Every row gives one point. Each copy is the shape, with its points in the same order, turned, moved and blurred by noise. Is it also mirrored, or only turned?

Shape (6 x 3):
[[ 39 -30  27]
 [-35   5   3]
 [ 44  -2   6]
 [-35 -30  -5]
 [-41 -63  10]
 [-11   6 -59]]
Copy 1 (6 x 3):
[[-25  51 -21]
 [  3 -20  24]
 [ 10  52 -24]
 [-32 -20  -3]
 [-57 -25   8]
 [ 40 -28 -29]]
Copy 1 is: mirrored
Copy 2, 6 rows:
[[ 51 -46  47]
 [-20 -14   2]
 [ 67 -23  13]
 [-22 -53  -8]
 [-28 -74  22]
 [ 19 -29 -67]]
Copy 2 is: only turned
Copy 3, 6 rows:
[[  9  55  13]
 [-40 -14  32]
 [ 23  25   8]
 [-60  14  12]
 [-82  42  14]
 [-28 -33 -34]]
Copy 3 is: mirrored

Shape (10 x 6):
[[-13 -51   4  24 -34 -21]
 [ 19   4   7 -48  66 -25]
 [-74 -10  24  23 -30  44]
 [ 23  35  10 -38  35 -12]
 [-37 -51  22  25 -49 -21]
 [ 63  53 -22 -14  52 -46]
 [  4  17  -2  13  59 -65]
 [ 18 -12  15 -39  31  21]
 [-12 -36  29  25  13  58]
 [ -2 -19 -40 -19  27   1]]
Copy 1, 10 rows:
[[-18 -55 -10 -13 -54  -9]
 [ -8   1  14  36  62 -20]
 [-56 -10  26 -38 -49  53]
 [ 11  27   9  15  38 -14]
 [-33 -51  20 -18 -72   4]
 [ 49  32 -16  -8  72 -63]
 [-19   1  11 -19  41 -63]
 [ -2 -18  10  30  27  21]
 [-16 -41  15 -26   9  63]
 [-21 -22 -45  10  21  -2]]
Copy 1 is: mirrored
Copy 2, 10 rows:
[[ -8 -72  -1  22 -32 -29]
 [  7 -11 -18 -47  66 -32]
 [-76 -35  14  -5 -53  27]
 [  9  19 -10 -41  33 -29]
 [-27 -79  18  18 -50 -28]
 [ 43  47 -36  -5  59 -53]
 [-18   0 -20  17  59 -67]
 [ 13 -23  -5 -45  31   9]
 [-25 -44  18   4   5  54]
 [ -3 -33 -58 -17  19  -8]]
Copy 2 is: only turned
Copy 3:
[[-14 -43  -1  27 -47 -24]
 [ 12   6  24 -57  41 -52]
 [-63   2  43  28 -37  41]
 [ 22  29  31 -40  19 -44]
 [-31 -40  16  34 -69 -13]
 [ 60  45 -10 -13  46 -77]
 [ -4   9  15   8  45 -91]
 [ 21  -5  21 -46  10  -3]
 [ -6 -34  34  10   9  47]
 [-20 -10 -30 -36  13 -18]]
Copy 3 is: only turned
Copy 4 (10 x 6):
[[ -8 -52  17  32 -24 -26]
 [ 16  24  15 -36  66 -21]
 [-68  -6  40  34 -39  38]
 [ 29  45  18 -27  31  -7]
 [-31 -51  34  36 -40 -31]
 [ 76  56 -15  -4  50 -27]
 [ 17  32   5  33  61 -51]
 [ 11  -2  27 -36  31  18]
 [-17 -34  48  22  11  56]
 [ -4 -12 -26 -10  30   6]]
Copy 4 is: only turned

Shape, 12 rows:
[[-12 -23 -36 -36 -48 -10 -40  15 -41]
 [-57  25  39 -47 -19  27  28  15 -26]
 [ -8 -38   8   3  10  -3  29 -11  18]
 [ -2  32 -27  43  26  -3 -14   6  -6]
 [ 35   4  52   2  -3 -39   8 -35 -12]
 [ 39 -51  15  20 -53  20  11  40  -3]
 [ 73  18 -18  -4 -23 -12  19  62 -69]
 [ 20  -9  -6  -6 -38  79  29  33  22]
 [-11 -15  29  39 -12 -11 -12   1 -42]
 [-67   3  31  -2 -54 -26  11 -22 -17]
 [ 16  15  49  -1  -5  25  34  93  42]
 [-53 -15 -14  68 -26 -26  -6  34  15]]
Copy 1 (12 x 9):
[[-37 -52 -41 -45 -40  -8 -20  23 -44]
 [-72   4  48 -46   6  30  14  15 -31]
 [ -1 -70  16 -17  19   4  37  -2   0]
 [  3  -1 -32  28  21  -6  -2 -17 -17]
 [ 44 -33  44 -27 -10 -20  14 -32 -44]
 [ 27 -66   2   3 -46  37  33  52 -16]
 [ 46   9 -41 -20 -31   7  40  45 -94]
 [  8 -27 -14 -18 -25  84  36  40  18]
 [-10 -49  19  20 -13   0  -4  -1 -58]
 [-71 -42  54 -14 -35 -19   6 -23 -19]
 [ 26  13  39  -5  13  28  35  95  11]
 [-40 -45  -4  59 -12 -28   6  19  11]]
Copy 1 is: only turned
Copy 2 (12 x 9):
[[-24 -14 -58  -4 -22  -5 -47  41 -49]
 [-81   2 -24  34  53  20  -7   7   6]
 [ -2 -51  -5 -20  12   0  43   6   1]
 [ 12  30   9 -42  12   7  25  61 -29]
 [ 15   7  11   5   8 -46  16 -36 -13]
 [ 39 -52 -16  63 -15  11  11  49  -4]
 [ 37  15 -70  43  32 -39   5  64 -50]
 [ 29 -24 -36  49  25  54   4  40  32]
 [-14  -6  29  17  -5  -2  15  22 -57]
 [-68   7  11  21 -35 -11   9   0  -9]
 [  7 -15  -2  56  66 -10  16  75  58]
 [-24 -12  32 -10 -38  17  33  90  -5]]
Copy 2 is: mirrored

Shape (15 x 11):
[[  9  -8   4  37  25 -13 -16  -1  -2 -11 -12]
 [ 10  -1  20   2   8  24 -17   6 -21  18 -19]
 [ 19   0   5 -26  40  16 -13   2 -22 -13   3]
 [ -7  -5  23  23  -4  11  38 -37 -33 -18 -15]
 [-38 -26 -90 -27   4 -20  26 -17 -14  36 -22]
 [-19  17  -2 -17  12  21  -8 -54 -11 -17 -17]
 [ 19  12 -14 -24   1  24 -13  -2 -15 -16 -13]
 [ 18 -25  18 -23  10  -9 -11 -39  -1  -7  22]
 [ 13  -3  15 -25  -3 -10 -12  16  -2 -15 -10]
 [-63  20  23 -21  18  19  -7  -8 -14  -5   9]
 [  8 -27  19  50  20 -63  -7 -19 -12  18 -15]
 [  2 -25   6   0  -2  27 -15  -5 -13  -3   7]
 [ -3  36 -23 -14  16  10  31  -3 -11  18  39]
 [-50   7  20 -12   7  24  38  -4  18   7 -21]
 [ 14 -15   7   1  28   9 -11   9 -16  13  26]]
Copy 1, 15 rows:
[[-11  13 -14   3   0   0 -40   3  14 -13  -9]
 [  3  26  31  -8   5  21 -15  13   5   9 -12]
 [ 13  31  13 -43  37   4 -25  12  -2 -13   2]
 [-38   6   3 -21 -19  34  -3 -25 -16 -18  22]
 [ -4 -58 -37 -24  64  18  24 -26  -7  54 -20]
 [ -8   4  30 -28  27  13  -6 -53  -3 -22  -7]
 [ 25  15  14 -33  18   6   4  -1 -10 -15 -21]
 [ 21  -8  20 -39   2  -7 -36 -19  10  -3  33]
 [  9  -2  22 -28   5 -19  -6  24   4 -14  -4]
 [-23  11  46   9  56   3   6 -16  -4 -20  25]
 [-41  -8 -21   5 -25 -18 -62  -2  17  29   6]
 [ 23   0  17  -5  10  28 -19   6  -1  -9  11]
 [ 13  36 -18 -18  39  -6  33 -19  -2  14  33]
 [-37  -5  27  -4  31  26  39  -7  33 -14  17]
 [ 19  25   1 -11  22   9 -29  17   7  10  24]]
Copy 1 is: mirrored
Copy 2 (15 x 11):
[[ 13  -6  -6  32 -10  -8  -6  -2   7 -30  -7]
 [ 17  10   9  23 -31  23   7 -17  -7  12  -6]
 [ 12  23  -3  -4 -16  17  38  -4  -8 -29   6]
 [-19 -17  -2  16  22  29 -14 -27 -43  -7  -9]
 [ 16 -41 -95   7  -5   4  41  20 -31  41  12]
 [-29  16 -47 -10 -12  29   4 -32 -17 -11  -1]
 [ 26  18 -18 -13 -28  29   3   5 -26 -14   3]
 [  8  -3   3 -27  -4 -15  26 -39 -14 -17  20]
 [ 13   7   9 -22 -24  -1  17  11 -13  -5  -9]
 [-60  17  -5   4 -16  27  28   4   6   8  24]
 [  9 -19   2  47  12 -62   7 -25 -13  -4 -19]
 [ 13 -14   6   3 -30  22   7 -19 -16  -9  23]
 [ 17  27 -33  -4  23  17  12  22  -9  10  50]
 [-30  -7  -6  -6  16  46  13   4  16  35 -11]
 [ 26   2  11  19 -12   3  28  -5  -4 -16  31]]
Copy 2 is: mirrored

Shape (16 x 12):
[[ 46   8  38  44 -30  39 -53 -34 -27  15 -16  48]
 [ 48 -29 -31 -52  31  48 -15  27 -11  31 -34  -6]
 [ 41 -16  35 -17  16 -35  11 -51   1 -32  36  51]
 [ 22  10 -67  34  16  49  39  44 -21  65 -29  -2]
 [ 33  53 -16  14   4  25  -3 -23  -8  31 -60  55]
 [ 29 -47 -59  45  -5   3   8 -50  33 -42 -37 -13]
 [  0  51  33  -1  19  17  18  15  16  35  -3 -57]
 [ 29 -41  10  23  27  32  -7  19  28 -17  46 -42]
 [-52 -47 -27  23   2  27  19 -38  77  35 -33  41]
 [-31  50 -53  39   7 -62  23  44  13  21  16 -29]
 [ 22   5  35 -16 -58  22 -31   9 -35 -42  38  -2]
 [-50 -22   6  50 -37 -45  32  48  22 -27 -37 -44]
 [-10  34  23  49 -13  15   7 -35 -26 -50  50  39]
 [-38  13 -34 -20 -18   0 -60  18 -12  27 -61   6]
 [  8  24 -18  -9   5 -17  17 -26   2  61   8 -49]
 [-58 -26  34  16  51  -2  35 -54 -22  12  -2  27]]
Copy 1:
[[ 47 -31  60 -48  -3  36  -4 -52 -20 -15   7 -12]
 [ -5 -63  22 -37  23  -2   7  83   7   3   0 -10]
 [  8  13  -4 -59 -12   3 -48 -35  36  60  51 -16]
 [ 34 -48  -1  -9  24 -28  86  44  -2   4 -15  48]
 [ 21 -32  25 -88  -1  14  35 -13  -6  14 -39  38]
 [ 28 -42 -45 -43 -66 -16  33  -6  51 -15  -1 -50]
 [-22  59  20 -10  25  17  44  32   3   0 -16  11]
 [ 20  11 -12  20  25  -8   2  19  49 -29  39 -35]
 [-16 -21  42 -35 -86 -64  29  -8  69 -30  -3  31]
 [  8  55 -60  -3   5 -70  38   2 -25   7 -37  38]
 [ 32  26  -4 -21  -8  50 -47   7 -45 -24  53  -7]
 [ 36  59 -28  40 -81 -28   8  26  -3  -3 -48   1]
 [ 21  25 -26 -21 -15  42 -12 -71  12  -4  38  40]
 [-24 -33  14 -37 -37 -28 -17  28 -58 -30 -54  21]
 [-37  28   1 -25   5 -34  64  19 -19  19   8 -13]
 [-50 -11  17  17 -46   6   4 -46  51  50  11  31]]
Copy 1 is: mirrored
Copy 2 (16 x 12):
[[ 54  31  46  62 -93 -15  -3 -21   5  14 -50   1]
 [ 23 -20  10 -29 -47 -17 -68  55  14  -6  -8 -40]
 [ 69  15  25 -17 -20   3  16 -10 -12  52  15  58]
 [-42   4  39  -8 -53  -7 -13  45  84 -29 -23 -57]
 [  7  26  32 -17 -58   1   0 -12  27 -17 -93   7]
 [ 37 -75  19   6 -49  45  26 -21  21 -49  25   7]
 [ 20  12  41 -14  42 -20  -4 -11  19   9 -30 -82]
 [ 63 -18  19  39  16   0 -13  23  27  -4  51 -34]
 [  7 -60 -17  30 -14  77 -20 -29  69  28 -44  -5]
 [-58  -8  22  -4  47 -54  25 -31  49 -20  12 -23]
 [ 34  32   7  42 -41 -32  24   5 -63  29  18 -28]
 [-43 -83  50  46  24 -17  49 -13   5  18   4 -37]
 [ 18  66  30  48  -8  28  51 -29 -17  13   2  17]
 [-42 -35 -11  26 -31 -33 -51 -20 -19 -10 -52 -26]
 [  2  -3  23 -36   4 -24 -22 -47  33  12   6 -60]
 [ -6   8  70  14  19  65 -40 -31  13  48  -9  22]]
Copy 2 is: mirrored
